Rows are points. Examples show where two turns around zero, p and q, send a point. Write where each new point lands after one turn and then the other. Backwards means that the second turn is done in reverse. Each puzzle has new turns, and all numbers are rounded.

Turn p:
[28 43] => [19 48]
[ 35 -11] => [36 -4]
[ -7 -16] => [ -4 -17]
[-55 -15] => [-51 -25]
Turn q:
[30 31] => [38 20]
[-59 -14] => [-60   5]
[-18 -32] => [-27 -25]
[ 37 -14] => [ 31 -25]
[10 29] => [18 24]
Where do these land?
p, then q: [34 -9] => [ 33 -13]
q, then p: [-59  -7] => [-59   0]
q, then p: [25 16] => [27 13]

Turn p:
[ 6  1 20] => [-3  4 20]
[-13 -18 -33] => [ 21  -2 -33]
[ 62 -41  -4] => [ 6 74 -2]
[-26  58 -20] => [-39 -50 -21]
[-46  -4 -14] => [ 25 -38 -16]
[17  3 49] => [-10  12  50]
Turn q:
[  6 -18  12] => [-1 -5 22]
[-38  32  11] => [-33  28 -26]
[45 36 19] => [44 42  4]
[-13 -51 -42] => [-10 -67   1]
Where do these land?
p, then q backwards: [-35 -42  33] => [ 61 -20  -2]
q, then p: [ -8  -1 -40] => [ 23  18 -29]
q, then p: [ 58  33 -16] => [-46  49 -11]
q, then p: [-15  10  22] => [-10 -27   3]

Turn p:
[ 13  16 -23  15] => [ -5 -23  -1 -25]
[ 10  21  53 -25] => [54  2  1 33]
[-51  -7  -1 -66] => [-12  27 -60  50]
[ 39 -14   3  20] => [ 15   9  26 -34]
[-11 -16 -32  56] => [-51 -14  33 -25]
Turn q:
[-26  13  53 -20] => [-52  24   3  28]
[ 23   3 -63 -17] => [ 43 -51  17  -6]
[-41  -1  17  55] => [ -3  34 -62   4]
[ -5 -34 -24 -14] => [37  6 18 16]
[50 19 16 -4] => [-25 -13  24 -42]
Where do these land?
p, then q: [-42  30 -12   4] => [ 38  27 -24  10]
q, then p: [-27  24  26   8] => [-40 -20  -6   8]
p, then q: [-10 -26 -64 -15] => [ 14 -36 -10  59]
q, then p backwards: [ 28   1 -51   7] => [40 42  4  7]
q, then p: [ 43   9  50 -22] => [  9   4 -12  68]
p, then q: [  7 -38  50  19] => [-58   8 -12 -27]

Turn p:
[-17   3   8  57  -9   3] => [ 43   4   4 -16  36 -16]
[-17  26   0 -61  19  -4] => [-41  11 -44  14 -20  26]
[11 20 42 20 31 12] => [ 15 -17  -9 -44  11  34]
[  2 -40 -38 -27  29   9] => [-21  -9  27  52  -5  26]
[ 10  20 -13  23 -41  47] => [-24  -5  15 -25  42 -43]
[ -3 -23   6  -5 -50 -26] => [ 15  -5  -3  12 -30 -49]
[ 14  -5  -5  -7  20 -41] => [ 13  21  10   6 -35  21]
Turn q:
[ -7 -16  18 -28   8  -4] => [ 14  13  -5 -24 -24   0]
[-27  25  14 -10   2   7] => [ -9   2 -15 -27  13 -23]
[ -3 -12  17 -25 -25  47] => [ 27 -19   8 -46  15  20]
[ 17  -4  10  76  -1 -75] => [  5  39 -35  94   9  -6]
[ 15  42 -13 -45  -4 -10] => [-39 -32 -26 -21 -24   4]
[ 21  -9 -17  34  27   9] => [  7 -11  32  38  -1 -14]
[-17 -25 -29  -1  -7  27] => [ -5   8  42 -15  14  17]
Where do these land?
q, then p backwards: [  3   4  -4  43   2 -30] => [-36 -11 -35 -12  -4  -3]
q, then p backwards: [ -9  40  27 -41 -12 -11] => [ -7  37  46 -22 -17   8]
p, then q backwards: [ 32  -5  -2 -16  12  -5] => [  8 -12 -26 -23   7  -1]
p, then q: [-17  19  -8  21 -76 -13] => [-46  19 -44  35 -38  -1]
p, then q: [-33 -46 -11  -1 -33  -2] => [ 9 23 -4 61  2  5]
p, then q backwards: [ -4  -3 -35  16  39  12] => [ -5 -26 -27  29 -29   5]
q, then p: [  3  -2  44 -38  29  51] => [-24 -17  15   9 -75 -10]
p, then q: [ 25  -7 -11  16  38  -1] => [ 34 -24  -3 -23   9 -13]

Turn p:
[ -4 -10  14 -26 -17  -2  -6 -13 -25] => [ 11  -6  19  18 -18 -12  -3  14  25]
[-11 -14 -10   5 -10  16 -29 -10   8] => [-18 -13   6  12   4  -5 -13  26 -16]
[ 18   7 -11 -12  15  -6 -29   3  14] => [-24   8 -20  -1   1 -28 -10  -3  -2]
[ -2  -6  27 -18  -9  -1 -14  52  15] => [-15  46   3  32 -20   2  17  -5 -13]
[  9  -9   4  -6  -8  21 -14  14 -31] => [-23 -13  17  22 -18   5   3  -7  14]
[-14  14 -17   3   3   4  76  -7   5] => [ 36   0  -9 -28  37  41  27  -4  23]
[ 25  -3   2  15 -19  15  19 -10   6] => [ -4  -8  29 -17  18  -1  18  -7  -2]
[  1  -8  11  12  19  16  -9 -17  10] => [  1 -24  -8   2   2 -13  10   2 -23]
[ 10 -18 -17  12  15 -30 -24 -12 -10] => [-11 -10 -10 -28 -28 -14 -26   7  -4]
[-32  47  -4  14  11 -32  31   0   7] => [ 46  19 -26 -11  23  25 -25 -23  -1]
Turn q:
[-21  13 -36 -21 -18  10  37   5 -10] => [ 46 -29  11 -14   7  -4  16   7  25]
[ -8   2  17  13  37  -3 -11   3  29] => [-23   8  -5 -14 -31  -5  -8  13 -29]
[  9 -20  21   6  -9  -7 -26 -18 -10] => [-16  18  -4  29  18   5 -15  -4 -13]
[-20  27  -3  -9 -24 -14  43  17  -4] => [ 36 -13  -2 -10  -1 -31  37  -9  11]
[  8 -21  10   3  10 -13 -23  -6  35] => [-21  20 -17  11 -15  20   1  20 -20]
[ 11 -14  38  10  24  15  -5  -5   7] => [-30  -5 -14  15 -20  -8 -25  -7 -16]
[  1 -19   3  34   2   8  -3  -9   7] => [ -7  12  18  22 -23   7 -11  -2  -3]
[ 25  -5  -9  17  -6  -9 -14  16 -33] => [-18  24  13   0  18  -1  -6 -17  31]
[ -5  20 -30 -50 -28  19  25  29   5] => [ 46 -31 -29 -31  12  13  20  -4  30]
[ 14  28 -25 -22  -8   0  23 -15   1] => [  6 -35   8 -13  17  11  31  -1   8]
[-12  13   9  13   4   9 -31 -11   7] => [ -2  13   9  -7   0  11 -14 -10 -33]
[ -2 -25   5   5  16 -15 -15  -6 -34] => [-17  17  11  12  21 -17 -26  15   8]
Where do these land?
q, then p: [ -3 -11  -1   3  13 -10 -12  22  15] => [ -7  18   0  13  17   7 -14  -2  12]
p, then q: [  4 -13 -30  -1  26  10   6   1   5] => [ 26  -9  -2 -12  -5   7  -6  26  16]
p, then q: [ 43  33  46 -22   0  -3   8 -14 -15] => [-35  -5   9  36   1  -7  47  16 -29]
p, then q backwards: [-14  15  25   4  12 -16   1 -27 -26] => [-27  -2   5  -2 -16  35  23   6  -6]
p, then q: [ 16  -3 -44  21  -7 -13  17  21   5] => [ 25 -29 -18 -26  11   7 -20   8 -22]
q, then p backwards: [  1 -17  -4  -1 -34   8  -1 -32  57] => [-52 -21  26  11  14  25  14  28  -5]
p, then q: [-17  14  27 -24  14   2  15   9 -10] => [-14  -7  23  11 -18  18  24 -13   9]
q, then p: [-22 -38   2   3 -16 -11  -7   9 -21] => [-17  14  -9 -11   9 -11 -20 -34 -22]
q, then p: [ -7  -4 -14  39 -10  24  -8   5  -9] => [  7  -6  26  17  13 -31  -3 -10 -17]
q, then p backwards: [  0  24  -6 -22   3   9 -18   5   0] => [  3   7 -18  24  10  -5  17  -7  10]

Turn p:
[  1 -11  -1 -18  28 -15  27  32 -21   6  34] => [-18  -3  13 -33  29  -1   3 -31  19 -32  -1]
[ 27  51  21  -5 -21  -5 -32 -19   9  18  11] => [ 16  -6  40  24  10  -3   5   0 -13  54 -23]
[ 31 -32   1  17  17 -32  -6  -3 -16 -25  31] => [-55 -17   8  18  24 -11  21   6   8 -23   4]
[ 20  -7 -27   9  -3  -5  18  31  11 -21  -7] => [-26  18  16 -10 -17  13  -4   6 -20 -30   5]
[-12  -9   8  23  33 -26   6  29 -10  -4 -22] => [ -6   1   0   4  -8 -15 -22   6  25 -46 -22]
[ 23 -35   1 -13  35  17 -10  12  -1   6  -6] => [-22 -15 -12 -31  -5  15  19  19  22  -9 -19]
[-31  43 -11 -26 -23   6 -58 -46  29  -2  20] => [ 58  -6   5  32 -11 -18  55 -12 -26  46   4]
[  7 -16  17   9   5  26   4  30   9 -23  27] => [-27  40  -9 -21  17  -8  16   8   0  -4 -10]
[ 14  76 -18 -11   9  31 -35 -59   4 -19  25] => [ 40  12  20  55  13  47  55 -15 -10  46 -11]
[-56 -17  20 -15 -62  11  30 -16 -38  14 -72] => [ 30 -19 -75  -3 -26  -9 -82 -21 -24  18  17]
[ 20 -33 -27  -7   8  -5   7  50  -3   1  -7] => [-39  -2  10 -40 -28   4  -1  -4   0 -31  -4]
[ -4  46 -20  29 -14  19 -34 -55   8  33  36] => [31 10 29 46 -5  5 31 -5 25 62 32]
[-52 -32  30 -22 -39 -13  71 -33  13  25 -71] => [ 54 -34 -56 -25   6  -9 -87  25 -28 -11  41]
[ 12 -24   6  28  29 -10  13  48   5  -9   1] => [-34  22  11 -18  -1 -12  -9  18  21 -42 -15]
Turn q:
[-24 -36  10 -40  -1 -47 -65 -15 -12  43 -20] => [  0  72 -14   7  44 -44 -38 -25   6  33   8]
[  2 -36 -17   7  25  20  27  -3  11   9  36] => [  1 -15 -40  12  27  17  30  19   9 -20 -15]
[  2  15  28 -22 -34 -52  -8   5 -13 -17  30] => [  1  35 -17   5 -53 -31   3  -2 -31  20  10]
[-27  15 -22  43  14   0  71  28   8 -30 -39] => [ 54 -61  36  -1 -13  16  13  48  25   3  19]
[-23  16 -43  23  11  23  19 -21  33  -2   5] => [ 10 -20  33  33  23  27  38   5   6 -18  -2]
[ -1  25 -32  15 -18  30  13  18  13 -23   0] => [-12 -46  32   4  -5   4  25   5 -14  -9   8]
[  7 -16  45 -31 -21 -14 -35 -38 -41  46  -3] => [-19  49 -32   8  -4  -6 -52 -41   4  36 -28]
[ 10  14  10  12  39  32  11   2  54 -40  -4] => [  5  -8  31 -18  -1  22  12  31  -3 -68  -9]
[ 18 -34  28 -17 -26  -2 -25 -12  28  61  -9] => [ -9  26 -16   0  20 -44 -16 -40  26  -3 -52]
[ 35  16 -44  65  13   2  30  28   3 -57 -15] => [ 41 -66  19 -40 -14  28  38   0 -11 -25  43]
[-31 -19   6  31   8  27  -9 -36   6  -3   0] => [ 19   4  12  10  34  35  -4   3 -18   2 -34]
[ 27  29   7 -56  -5 -36  -3 -11 -43   1  -6] => [-25  26 -21  16 -46  -9 -37 -20   9  11  45]
[-12 -41  10 -33 -17  24 -21  10 -16   9  -3] => [-27  -3 -23   3  31 -25 -34   7 -16  13 -16]
[ 15  52  14   3  14  -8  -6  46 -31   5  29] => [-41  10   0 -39 -42  12  25  13   9  26  24]
Where do these land?
p, then q: [ 22  -9  31  32 -32   2 -33  33 -24  24  -9] => [ 14  37  38   8  18 -38  -4 -12  16  41 -10]
p, then q: [-30  35  -9   4 -33  -2 -21 -31  42 -13  23] => [  6  -6 -35 -21 -49  24  25 -25  26  22   0]
q, then p: [ 37  -6  35 -34  46  24  -2 -31   3   2 -32] => [ 20  24 -18  26 -28  -3  59  10 -34   6 -32]
q, then p: [ 35   1 -33  48  38  18  10  50  22 -40 -16] => [-33  -7 -32 -59  52  12  31  -2 -33 -28  -2]
p, then q backwards: [ 38   9   3 -42   3 -36   7  31 -15  -3  24] => [ 13   9 -10  24 -23  53 -40   5  20  -2 -13]
q, then p: [-22 -10  35 -48  55  -7 -37 -37  -7 -18  20] => [ 23  53  21  34 -24  16  24 -47   8   4 -46]
q, then p: [  8 -20 -30  40 -28 -19 -11  -6 -28  28  21] => [  8 -35   9  -6   7  40 -10   7  31   7  45]
q, then p: [  1 -29 -21 -38 -28  28  19  -6   5  25  34] => [  2   5 -11  26 -36 -11 -12   9  25 -48  34]
q, then p: [ -8 -22  24  36 -17 -34  45   4  36  23 -38] => [-27 -33  39 -10  -8  10 -21  60 -35   2 -16]
q, then p: [-26   4   9 -10   3  -4  52 -21 -12 -28   3] => [-46  35   7  -5 -31  -8 -10   6   3  19  -2]
q, then p backwards: [-29  15  -2  12  18  45 -14 -25  -1  46   5] => [ 53  29  18  10  29  17   2  -2 -29  -6  21]
q, then p: [-27  32 -43  -1 -24 -16 -14  41 -22 -46 -34] => [-36 -17   6 -24  54 -52   1 -25  32  23   2]
